Every row gives one point. The points of each table are mixes of a few directions, plus a little noise. How many directions does each table use, and how many do they share? Where both have some left over, give the other angles between the two spaces (their principal angles), to ten degrees, smallest first.

First (7 x 2):
[[ 19  40]
 [ 13  25]
 [ -8 -15]
 [ -4  -9]
 [  1   2]
 [-29 -60]
 [ 10  20]]
Second (7 x 2):
[[ 12  24]
 [-16 -35]
 [ 29  60]
 [ -6 -13]
 [-14 -30]
 [  4   8]
 [ -7 -14]]
Directions: first 1, second 1, shared 1

First (7 x 4):
[[-45 -25  14  60]
 [-16  -6  12   4]
 [ -2 -16 -17  26]
 [ 15   1 -10 -31]
 [ 13   5  -1 -42]
 [  5  14   2  36]
 [ 30  28   3 -54]]
Second (6 x 4):
[[ -2 -33 -50  -6]
 [-17  47   7  22]
 [-38 -15  10   7]
 [ 57 -19  15 -27]
 [  9  33  -3   9]
 [ -9 -15  21  -4]]
Directions: first 3, second 3, shared 2; angles 60

First (9 x 8):
[[-25 -21 -29  -7 -10   8   0  -9]
 [ 14  12  16   4   6  -4   0   6]
 [ -4  -3  -5  -1  -2   1   0  -2]
 [-20 -16 -21  -6  -8   6   0  -7]
 [ -9  -7 -10  -2  -4   3   0  -4]
 [ 53  43  60  15  22 -18  -1  20]
 [-15 -13 -17  -5  -7   5   0  -6]
 [-16 -13 -18  -5  -7   5   0  -6]
 [ 22  18  25   6   9  -7   0   8]]
Second (9 x 8):
[[  6   1  11  -5   2 -12  -6  12]
 [-21   8 -18  -8  -6  41   6 -32]
 [ 14  -9   3  16   4 -28   2  17]
 [ -3   2  -1  -3  -1   6   0  -4]
 [ 14 -17 -15  37   4 -27  14   8]
 [ 12 -14 -10  30   3 -24  10   9]
 [ -6  12  16 -28  -2  12 -13   2]
 [-21  13  -7 -21  -6  42  -1 -26]
 [  5   5  20 -17   1  -9 -12  15]]
Directions: first 1, second 2, shared 0; angles 50

First (11 x 11):
[[  7   6  24  23 -49  14 -13 -28   2   0  34]
 [-13  10 -10 -17  15  -6  10  -4 -14  12 -17]
 [-10 -18  34  41 -32   8 -15   8  43 -13   6]
 [ 12   7  17  -2  -3  22  24 -10  -7  -2  -5]
 [  7  12 -33 -11  17 -30  -2  16 -24  28  23]
 [-30   9 -11 -21   1  -7 -10 -15  -8  14 -26]
 [ -5   2 -12 -19  10   5   0 -27 -19 -15 -10]
 [ -6  -5 -38 -31  35 -18 -15   8 -10  -7 -17]
 [ -5  -9  22  17 -19  10  -8   5  26  -7  -5]
 [-18  -5   9  15  15  -1  22 -10  -3 -15 -11]
 [ 60  -9  -5   4  10   4   7  57  16   6  28]]
Second (11 x 11):
[[  0  12  -9  -2 -20 -12   7 -21   3  37   3]
 [ 20  -9  -3  -2 -14 -33   2 -31 -20  22 -10]
 [ 26 -22   3  -2   1 -34  -3 -24 -30  -3 -14]
 [-29  24 -13 -31   6  13   9  -8   6  -7  44]
 [  4  -3   9  27  -6  15  -6  24  18  10 -25]
 [-14   9 -10 -31  10  -4   8 -17 -11 -16  34]
 [-16  23  -4  13 -17  22   3  12  31  33  -1]
 [-20  10  -1  -9  13  22   1  18  11 -21  19]
 [ 11 -29  10  -9  31  -8  -8   7 -27 -57   0]
 [  4 -17  13  14  18  14 -10  28   1 -33 -16]
 [ 12   0   6  35 -22   4  -4  11  20  38 -35]]
Directions: first 6, second 3, shared 0; angles 30, 30, 90

First (8 x 12):
[[-10  22  -1   3   6   8  -9 -11  17  -4  27   7]
 [-17 -12 -14   7   5   9   6  -8  20  -4  -1  -8]
 [  0  31 -22  -6  15   6  -6  -7  31   6  -3  -9]
 [ 26  -5  13  12   1 -16   6  14  -9  10   8   1]
 [ -4  -3   8  -4  -8   9  25  -3  -7 -11 -19  11]
 [  0  22 -12 -10   5  25 -18 -17  10  18   5   0]
 [ -3 -15  -3   2  -3  10  -4  -5  -4   9  -1  -4]
 [  8 -39  31  -5 -23 -50  -2  38 -59 -23 -15   3]]
Second (10 x 12):
[[ 24 -38  -8  23 -12 -60 -18 -25  -1 -19  -2 -12]
 [-16  25   2 -13   7  41   9  20  -3   8   3   3]
 [-14  23   5 -14   7  35  11  15   1  12   1   8]
 [-15  24   3 -13   7  39   9  18  -2   9   3   4]
 [ -3   6   9  -9   6   5  10  -4  10  14  -5  17]
 [  8 -13  -2   7  -4 -20  -6  -9   0  -6  -1  -3]
 [-11  17   0  -8   4  29   4  15  -4   3   3  -1]
 [ -5   7  -6   0  -1  16  -3  13  -9  -7   5 -11]
 [ 22 -34   0  17  -8 -58 -10 -30   7  -7  -6   1]
 [ 11 -18  -3  10  -5 -28  -8 -12   0  -8  -1  -4]]
Directions: first 6, second 2, shared 0; angles 40, 70

First (9 x 18):
[[  3  11  13  21 -29  -4 -19   3  -7  22  22  -9 -14 -18  -1  60  18  16]
 [  0   0  -1  -1   1   0   1   0   0  -1  -1   1   1   1   0  -3  -1  -1]
 [  0   1   1   2  -3  -1  -2   0  -1   3   2  -1  -2  -2   0   6   2   2]
 [  2   7   8  13 -18  -3 -12   2  -4  13  14  -5  -9 -11  -1  37  11  10]
 [ -2  -6  -7 -11  16   2  11  -2   4 -12 -13   5   8  10   1 -33 -10  -9]
 [ -2 -10 -11 -18  25   4  16  -3   6 -19 -19   8  12  16   1 -51 -15 -14]
 [ -1  -5  -6  -9  12   2   8  -1   3 -10 -10   4   6   8   1 -26  -8  -7]
 [  2   7   8  13 -17  -3 -12   2  -4  13  14  -5  -9 -11  -1  37  11  10]
 [ -1  -5  -6  -9  12   2   8  -1   3  -9 -10   4   6   8   1 -26  -8  -7]]
Second (8 x 18):
[[ -4  -7  -6  -6   0  -1   4  -4 -10   5  11 -10  -2   3   0   1   8 -12]
 [  6   0  -2   7   9  -1   3  -4   5  -2 -12   0   0   9   3 -12 -12  -8]
 [ -2  -5   4  -6   0  11 -28  -7  -8  13   7 -10   2  -1   0   4   9 -10]
 [ 13   5   3  27   0  -4  -7  -8   4  12  -7  -9 -11   8   5  16 -12  -8]
 [-25 -17  -8 -50  -1  11  -1   5 -21  -4  28  -1  14 -12  -8 -16  32  -4]
 [  0   2   3   3  -4   1  -7   0  -2   4   3  -2  -1  -3   0   9   3   2]
 [  9  20   8  14   2  -9  24  18  33 -32 -36  38   6  -6   0 -18 -28  42]
 [  3   3  -2  11  -5  -8  11  -1  -2   4   5  -5  -8   1   1  14   0  -2]]
Directions: first 1, second 4, shared 1

First (9 x 24):
[[-14   8  27  -6  15   0 -26 -21 -25   3 -30  17 -15 -29 -15 -18  15 -14
   50  10   1 -36  13  33]
 [ 10  19 -11 -29 -27  10   9 -10  13  16 -15 -53 -23  36  -9  27  12  18
    3  -4 -31   6  17 -30]
 [  4 -10 -14   0  -9  -3   0  19  14  13  13  -7   2  30  12  12  -8  10
   -3 -14 -17   9   8 -24]
 [ -8 -38  -5  29  17 -16 -21  41   4  10  31  51  23  10  28 -11 -23  -5
   10 -19   0  -3   3  -2]
 [  3   4   1  11   7   1  19  -8  -2 -24   8   7  13 -27  -3  -8  -3  -7
  -35  12  29  15 -25  14]
 [ -4   7   5 -17  -7   2 -18  -6  -4  20 -20 -15 -21  16  -6   6  11   5
   40  -4 -26 -20  25  -5]
 [ 15  27  -6  -9 -13  13  43 -28   6 -29  -3 -39   1 -18 -17   9   7   3
  -59  20  25  31 -30  -1]
 [ -1 -12   2  28  19  -5  14   5  -5 -29  23  36  28 -36   7 -19 -13 -14
  -39   9  40  16 -32  22]
 [ -5  -5   2  -6  -2  -3 -20   8  -1  20  -7   2 -10  18   4   3   2   3
   34  -9 -22 -16  21  -7]]
Second (9 x 24):
[[  2   0  -2  -2  -3   1   1   0   3   1   1  -3   0   4   0   2   1   1
   -2   1  -1   2   1  -5]
 [-15 -32  -3  25  23 -18 -19  41  -4  17  17  34  14  24  25  12 -49  -4
   18 -41 -32  -9  12  -3]
 [-14 -12  12  29  32 -12   1   7 -19 -19   7  38  19 -31   5 -10 -34 -20
   -9 -10  13  -5 -19  34]
 [  4   3  -7 -21 -21   5 -11   4  12  24  -6 -23 -17  32   1   9  20  15
   25  -2 -23  -5  24 -27]
 [ 14  -1 -19   2 -14   5  27   7  20 -10  22 -18  12  13   7  10  -2  10
  -48   2  11  32 -18 -23]
 [-17  25  42 -14  18   5 -28 -48 -39  -8 -51  13 -24 -60 -33 -31  33 -21
   60  29  18 -49   9  57]
 [  2  14   9 -14  -6   7  -5 -22  -5   1 -18 -11 -14 -11 -14  -8  26   0
   18  16   5 -12   7   7]
 [ 13   5 -16  -8 -19   7  18  -1  18  -3  11 -22   2  14   0   7  11  12
  -30   8   8  23  -7 -22]
 [  9  -4 -14   4  -9   1  16  10  15  -3  17  -9  10  14   8   9  -8   7
  -31  -4   2  21  -9 -19]]
Directions: first 3, second 3, shared 2; angles 30

First (8 x 32):
[[ -2  13  -5  -7 -10  11  14  -3 -14   8   6 -20  14 -16   7  -5   8   3
    8   7   5   7  -2  -5   8 -13 -14  11  11  -8  11  15]
 [  1  -8   2   4   6  -6  -8   1   9  -6  -4  12  -8   9  -4   3  -5  -2
   -5  -4  -3  -4   2   2  -4   7   9  -7  -6   5  -6  -9]
 [  0   2   0  -1  -1   1   1   0  -1   1   1  -1   1  -2   0   0   1  -1
    0   1   1   0   1   0   1  -1  -1   1   1  -1   0   1]
 [  5 -39  14  21  31 -35 -43  10  42 -25 -21  60 -42  46 -23  14 -24  -7
  -23 -21 -16 -21  10  14 -23  37  41 -32 -34  24 -30 -44]
 [ -2  13  -4  -7 -10  12  14  -3 -14   7   7 -20  14 -16   7  -5   7   2
    8   7   6   8  -3  -5   7 -14 -14  11  11  -9  11  14]
 [ -1  13  -4  -6  -9  11  14  -4 -15   8   7 -19  13 -15   7  -4   8   3
    7   7   5   7  -3  -5   8 -12 -13  10  11  -8  10  15]
 [ -2  15  -5  -8 -12  13  17  -4 -16  10   7 -23  17 -18   8  -6  10   3
   10   8   6   9  -3  -6   9 -14 -17  13  13  -9  12  17]
 [  1  -7   3   4   7  -8  -9   2   9  -5  -4  13  -9  11  -5   3  -5  -2
   -5  -5  -3  -5   2   3  -5   8   8  -7  -7   5  -7 -10]]
Second (11 x 32):
[[ 15  15 -10  -1   0 -11   0   8 -19  -2  12 -18   3  -3  11  -1  17   5
   -6 -20  -1 -20  13 -27  31  -4   6   9   4  -8   7   9]
 [-10  -7   6 -16  -5 -10  -1   4   4 -13  -8  13  14   0  11  -3 -16  -6
   -5  -3   0  -8  21  17   5   7  16 -10  -1  10 -25   4]
 [-24   9   4 -28  -8  -4  20   8   7  -1 -20  -4   8 -16  21 -13 -13 -23
    0   2  -9  33  17  15 -26  -8   2 -29  -9  10  -8  20]
 [ 16   4 -15  18   8  10  -5  -4  -4  13 -12  18  12  -6  13   3   9  20
    4 -15 -14 -18 -12  15  13  -7  -6  -2  -3   2 -14 -17]
 [  1   2  -6   2   5   6  -5   7  -3  11  -7   1   3 -11  13   5  13  -5
    5  -7 -11   5   3   3  -4  -9  -6  -5  -5   6  -5   2]
 [-18   3   3 -11  -4  19   9   4   0  17  -5 -16   3 -20   6   1   8 -18
   14  20  -2  37  -4   5 -28 -15 -20  -4   0   4  11  17]
 [  1 -22   5  26   7  27 -14 -13  13  14  -2  19  -5   6 -23  14   1  10
   14  26   3   6 -34  22 -21   1 -20  12   2   3   2 -22]
 [  8  23  -4  -9 -13 -21  31 -13  -2 -20  13 -18  -5  13 -10 -23 -19  15
  -15  -8  16  -7  -3 -22  17   9  10  -1   9 -20  20   3]
 [  5  -4   6  -2 -10 -11   4 -15   2 -23   8  12   9  17 -14  -8 -27  19
   -9   3  18 -29   1   7  25  18  16  11  13  -7 -11  -9]
 [ 15  -5   0  15   4   2 -14   1 -13   1  27 -17 -13  10 -19  11  22   6
    1   4  13 -15  -7 -31  18   2  -5  31  11 -12  23  -1]
 [ -7 -19   9   6  17  -7 -25  16  16   1  -6  11 -27  11  -9  14   8 -24
   -2  -1 -12  15   6  -5 -29   6   7 -13 -19  15   0  -7]]
Directions: first 1, second 6, shared 1

First (9 x 32):
[[ -7 -12  10   1   0   9   8   9   3   3  -2  11   1  -2  -5  -7   5  12
    5  -9  -7   1   1   0   9  -2   8 -10  -4  -1  -3  11]
 [ -9  -8   3   3  15  -3   4  -3  -1   9  -1  -2  -2  -2   7  -1   6   2
  -18   2   3  -2  -9  -1   2 -11  11  -1  11 -10   0   0]
 [ 15  20 -16  -2  -7 -12 -14 -13  -5 -10   3 -14  -1   3   4  12 -10 -18
    0  12  10  -1   3   0 -14   8 -18  15   1   6   3 -15]
 [  4   7  -6   0   1  -5  -4  -6  -2  -2   2  -6  -1   1   3   5  -2  -7
   -3   6   4  -2  -1   0  -5   0  -4   6   3   0   1  -6]
 [ -8  -9   6   2   8   3   6   3   2   7  -1   3   0  -2   1  -4   5   6
   -8  -2  -2   0  -4   0   5  -7  11  -5   4  -6  -1   5]
 [  5   6  -5  -1  -1  -4  -4  -4  -1  -3   1  -5  -1   1   2   4  -2  -6
    0   5   3  -1   1   0  -4   2  -5   5   1   1   1  -5]
 [-13  -6  -2   6  34 -13   2 -16  -3  18   2 -13  -5  -2  20   4   8  -6
  -44  12  11  -4 -22  -3   0 -24  18   4  28 -22   2  -8]
 [  2  -6   9  -3 -22  16   6  17   5  -8  -3  17   4   0 -17 -10  -1  14
   32 -15 -13   3  14   2   7  13  -4 -11 -21  13  -3  15]
 [ 12   7   1  -5 -29   9  -2  12   3 -16  -1  10   4   1 -16  -2  -8   4
   37  -9  -9   3  19   2   0  21 -17  -2 -23  18  -1   6]]
Second (10 x 32):
[[ -2   2   5  -4  -7  10  -7   6   5  -8   1   5 -10   3  -3   3  -5   1
   10   4  -2   0   5  24   2   3  -6  -4   1  11   9  12]
 [ -6 -10   6   3   5   2   9   5   0   7  -3   5   4  -2  -1  -7   6   9
   -3  -7  -4   1  -3  -9   6  -5  10  -6  -2  -6  -5   3]
 [ -6 -12   4   4   8  -2  13   3  -2  11  -3   4   8  -4  -1  -9   9   9
   -6  -9  -4   1  -5 -19   5  -6  14  -5  -3 -11  -9  -1]
 [ 11  17 -11  -3  -6  -7 -14  -9  -2  -9   4 -11  -4   3   3  11  -9 -15
    1  11   8  -1   3   8 -11   7 -15  11   3   7   6  -9]
 [  4   5  -5   0   0  -5  -3  -5  -2  -2   1  -5   1   0   2   3  -2  -6
   -2   3   3   0   0  -3  -4   2  -4   5   1   0   0  -6]
 [ -7  -7  10  -2  -3  12   1  10   6  -2  -1  10  -6   1  -4  -4   1   9
    7  -3  -6   1   2  16   8  -1   3 -10   0   5   5  15]
 [  3   2  -5   2   3  -7   2  -5  -3   3   0  -4   5  -1   2   1   1  -3
   -5   0   2   0  -2 -12  -3  -1   1   4   0  -4  -4  -8]
 [ 14  24 -11  -7 -13  -3 -23  -8   1 -18   6 -11 -12   6   3  16 -16 -20
    8  18   9  -2   8  27 -13  11 -25  12   5  17  14  -4]
 [ -3 -14  -6  11  19 -20  24  -8 -11  24  -6  -6  25  -8   4 -12  17   7
  -23 -15   0   1 -13 -60   1 -11  23   4  -5 -28 -24 -22]
 [ -8  -7  14  -3  -6  17  -2  13   8  -6   0  13 -11   2  -6  -3  -2  10
   12  -1  -7   0   5  27   9   0   1 -12   0  10   9  22]]
Directions: first 2, second 2, shared 1; angles 60

First (11 x 32):
[[  5   3   6 -29  -4  -5  -4  28 -10 -18  -8   1   9 -10  -2   7  -6  -5
    3   8   1   2   7 -16  -6 -21   1  -1 -10  -1  15   2]
 [-34  10   7   7 -12   3 -19 -22  -3   6 -10 -13 -30  26  -7   3  20  19
   12  40 -25 -18  -5  -3  -3  24 -12   3  13  -1  10   6]
 [ 10  -6 -13  29  19   9  16 -18  10  17  22   5   6  -3   7  -9  -6  -1
   -6 -33  14   0  -5  25  14  10   7  -6   2   3 -22  -7]
 [ 27  -9  -2  12  -2  -2   3   2   3   5   6   4   7  -7  17  -3 -10  -8
   -8 -35  15  12   1  -9   2 -18   8  -9   6  -4 -17  -5]
 [  7   0   2 -14  -1  -2   0  16  -5  -9  -2   2   7  -7   1   3  -5  -4
    0  -2   4   3   4  -8  -2 -14   2  -2  -6  -1   5   0]
 [ -6  -4  -9  -1  16  -3  27 -10  15   5   1  11  19 -12 -22  -9  -1 -10
  -12   5   3  10  -5  35  -1  29  -2  25 -17   8  -1   1]
 [-13   4   5   6  -9   1 -14 -10  -3   4  -5  -8 -18  15   2   2  10  10
    6  16 -12  -9  -2  -8  -1   7  -5  -3  10  -2   3   3]
 [-13   3  11 -14 -19 -10 -10   0  -2  -6 -22  -4  -9   8 -10   3  10   1
    1  32 -16   3   0 -14 -14   6  -9  14   2  -3  14   6]
 [ -6   1 -12  -1  24   6  22  -2   8   2  12   8  16 -12 -15  -5  -5  -4
   -3  -3   7  -2  -3  35   8  19   2   9 -17   8   0  -1]
 [  8   6  -6   0  18  16  -4  20 -14  -6  25  -3   1  -5  18   7 -11   7
   13 -25  14 -18   6  -2  18 -27  11 -33  -2   1  -1  -6]
 [ 15  -7  12   3 -30 -14 -15  -3   1   1 -20  -3  -9   7  12   1   3  -5
   -7  -2  -5  16   1 -35 -15 -15  -3   2  16  -9  -6   1]]
Second (9 x 32):
[[  0  -2   0   0  -3  -2   3  -2   1   0  -2   1   1   1   0   1   1  -1
    0   2   0   3   1  -1  -3  -1   0   3  -1  -2  -1   0]
 [  0  -7   1  -1 -10  -8  11  -6   2  -2  -6   2   2   1  -2   4   1  -2
    0   6   3  10   4  -5 -12  -5   0  14  -5  -9   0   0]
 [  0  -9   1  -2 -13 -11  13  -9   3  -2  -8   4   2   2  -2   5   1  -3
    0   8   3  14   6  -7 -16  -6  -1  19  -7 -12  -1   1]
 [  0 -30   3  -4 -44 -37  46 -30  10  -7 -25  14  10   9  -7  17   5 -11
   -1  27  11  45  19 -23 -55 -19  -1  60 -22 -37  -3   3]
 [  0  13  -1   2  19  16 -20  13  -5   4  11  -6  -5  -3   3  -7  -2   5
    0 -12  -4 -20  -9  10  24   9   0 -27   9  16   1  -1]
 [  0  -4   1  -1  -6  -5   6  -4   1  -1  -4   2   2   1  -1   3   1  -1
    0   4   1   6   2  -3  -7  -2   0   8  -3  -5   0   0]
 [  0  18  -1   3  27  22 -28  18  -7   4  15  -8  -6  -5   4 -10  -3   6
    1 -17  -6 -27 -11  13  34  11   1 -37  14  23   2  -2]
 [  0  14  -2   2  21  17 -22  14  -5   4  12  -7  -5  -4   3  -8  -3   4
    0 -14  -6 -22  -9  11  26   9   1 -29  11  18   1  -2]
 [  0   6  -1   0   8   7  -8   5  -2   1   5  -3  -2  -2   1  -3  -1   2
    1  -5  -2  -8  -3   4  11   3   0 -11   5   7   1   0]]
Directions: first 4, second 1, shared 0; angles 40

First (8 x 32):
[[ 10  23   5  12  14   2   1   2   2 -24   3 -37  -3 -17  -7   3   7   2
   21   7   2  21 -11   9 -11  23  -4  -2 -11   8   8 -18]
 [-12  -4   9   0  -6 -11   8   2  -1  -2 -14  13   6  10  -4  -1   1 -16
  -13 -14  -3  -4   9  -8   3  -9  -8   2   2   6  -6   6]
 [ -8  15   9  19   8  -6   3 -13   3  -2  11  -4 -11 -16  -6   2  13  15
   13  16  -5   4  -1  12  -1   2  -6 -14 -15  15 -13  -3]
 [  1 -15  -7 -14   4  14  -7   9  14  14 -13   4 -10  19   3  -4  -8   3
    1  11 -14   4   0  10  -5   0  13  14   5 -14   8   0]
 [ -8 -20   9 -31 -27   6  -9   9  -8  18 -28  32  17  24  14  -5 -10 -13
  -16 -23   3 -21  10  -3  14 -19  -3  10  18  16  -5  11]
 [-15  -4   7  12  -4 -22  18   0  -6  -8 -12  13   7  12 -13   6   8 -26
  -18 -11   3  -8   7 -21  -3 -12 -15  -7  -2   1 -10  11]
 [ 27  18 -23   9  21  13 -13 -13   8  -5  60 -29 -12 -44  11 -13 -15  40
   13   6  -6  22  -7  13   9  22  27   2  -4 -30  20 -15]
 [  5 -13  -7  -6 -11   4  -1   4 -13   8  -6   9   7  12   2  10   4  -7
   -1   8  18 -17  -7 -11  -6  -7  -4  -7   6  -2  -1   9]]
Second (9 x 32):
[[ 13   7  -6   3   0  -3   3   3 -11 -17  14 -17  12 -13   1   1  -4  -7
   -3 -15  14   4  -5 -14   0   9  -1   0   3  -9  11  -4]
 [  5  -1 -21  21  17  11  -8 -25  11  29  47   7 -32 -20   1   4   8  49
   19  54  -8  -4  -9  19  -2  -3  19 -21 -14 -19 -10   5]
 [  5 -12 -23   3   9  14 -11 -15  12  32  34  16 -23  -6   8  -3  -5  38
    4  34 -11  -6  -2  13   4  -7  24  -6  -2 -27  -2   7]
 [-11   4   7   2   2 -15   8  -1   7  -8   1   7   4  -3  -3 -11  -8 -10
  -19 -27 -14   8  16  -6  11  -4  -1   9   1  -3  -1   1]
 [ -6 -18   1 -16  -7   0   2  15   3   3 -28  11   7  28  -1  -2  -8 -23
  -15 -14  -5  -3   6  -9  -2  -7   0  15  11  -7   5   5]
 [-26   3  26   2  -2 -24  18   9   8 -18 -39   9   9  19 -14  -6   2 -37
  -21 -34 -17   8  19 -10   1  -7 -18  12   0  17  -8   1]
 [  2   7   8  -9  -8   4  -8   0  -4  -2  -1  -1   8  -8   8  -6  -5   5
    2 -14   2   0   3   7  10   2  -1   3   3  16   0  -5]
 [  6   0   1   2  -2   3   3   9 -10  -9 -18 -14   5   9  -7  14  11 -14
   12  13  17  -3 -13  -6 -17   6 -11  -7  -3   8   2  -2]
 [ 11  10   6  -7 -10  11  -8   5 -16  -8 -11 -18  11  -6   5   8   8   0
   20   5  21  -5 -14   5  -6  10 -10  -7   0  25   2  -8]]
Directions: first 6, second 5, shared 5

First (8 x 32):
[[ -8 -60 -14  15  15   5 -32  -2 -13  24  -7  14  24 -10  33 -12   6 -17
  -35  14  25  -5 -32  -8   2  -9   1  29  -3  -6  22  17]
 [ -4 -32  -5  34  14   3 -25   3  -3   0   9  11  32 -11  23  -4   7  -5
  -19   4  28  -1 -27   0   5  -9   4  20  12  -2  12  18]
 [  8   8  16 -14 -27   7   1  -5  10  21 -16  16 -40   0 -18  -1  -1 -12
    3   2 -24 -21   8  -1  -3  -2  -4 -13  -8   4 -17 -11]
 [  7  44  15   7 -10  -2  17   4  14 -24  12  -4  -8   2 -23   9  -2  14
   26 -14 -11   0  16  10   1   2   2 -20  13   6 -18  -6]
 [  0  19   2 -39 -11  -1  18 -10  -4   7 -10 -11 -30  11 -22   2  -3   0
    5   6 -22  -1  19 -13  -5  10  -8 -13 -17  -7  -6 -22]
 [  7 -27  -2   4  -9   3  -9  14   7  23 -20  17 -14  -6  20  -7  -6 -14
    3 -11 -14  -8   1  32   2  -7   6   2  -9  18  -1  16]
 [ -1  42 -12 -10  19 -14  31   9  -3 -40  19 -34  19  11  -7  10  -7  29
   27 -16   0  31  24   9   2  13   3 -11   4   3   3  -5]
 [ -8   5   0   1  10  -1  -1 -12  -9 -12  14  -8  17   2  -8   3   7   7
  -11  14  18   4 -10 -28  -1   4  -5   5   8 -17   6  -8]]
Second (8 x 32):
[[  0  -6  -3   9  10  -1  -2   4  -1  -6   6  -2  13   3   8   3  -3   0
   -1  -5   7   8  -3   5   1  -2   5   3   3   2   5   5]
 [ 14  42  29   6  -8   7  16  -6  11 -17  21   0 -15  27 -39  21 -11  -3
   13 -14 -10   4  12 -15  -5  -4   8 -27  10  -5 -20 -21]
 [ -7 -30 -21  10  18  -5  -9  11  -8   2  -4  -5  27 -10  33  -8   0   3
   -6  -1  15  11  -9  17   4  -1   4  18  -2   7  18  19]
 [ 10  40  36   8 -11  11   6 -18   9 -15  26   6 -15  24 -48  21  -2  -5
   -1  -1  -1  -6   0 -37  -6  -4   1 -23  15 -17 -21 -26]
 [-10 -31 -27 -14   2  -8  -6  11  -7  17 -26  -3   3 -24  35 -21   5   4
    0   6  -3  -3   2  26   5   5  -6  18 -15  12  14  18]
 [-11 -29 -23 -13  -1  -7  -9   5  -7  18 -24   0   1 -24  28 -20   9   3
   -6  12   0  -8  -3  15   4   5  -9  18 -12   6  13  14]
 [  7  35  36   8 -12  13   1 -23   7 -11  24   9 -14  20 -49  18   2  -6
   -8   7   4 -12  -7 -46  -6  -4  -3 -18  16 -22 -19 -27]
 [ -5 -21 -25 -14   3  -9   2  16  -4  12 -23  -6   1 -16  32 -15  -1   5
    9  -4 -10   5  10  35   4   5  -1  10 -14  18  11  17]]
Directions: first 4, second 3, shared 2; angles 40
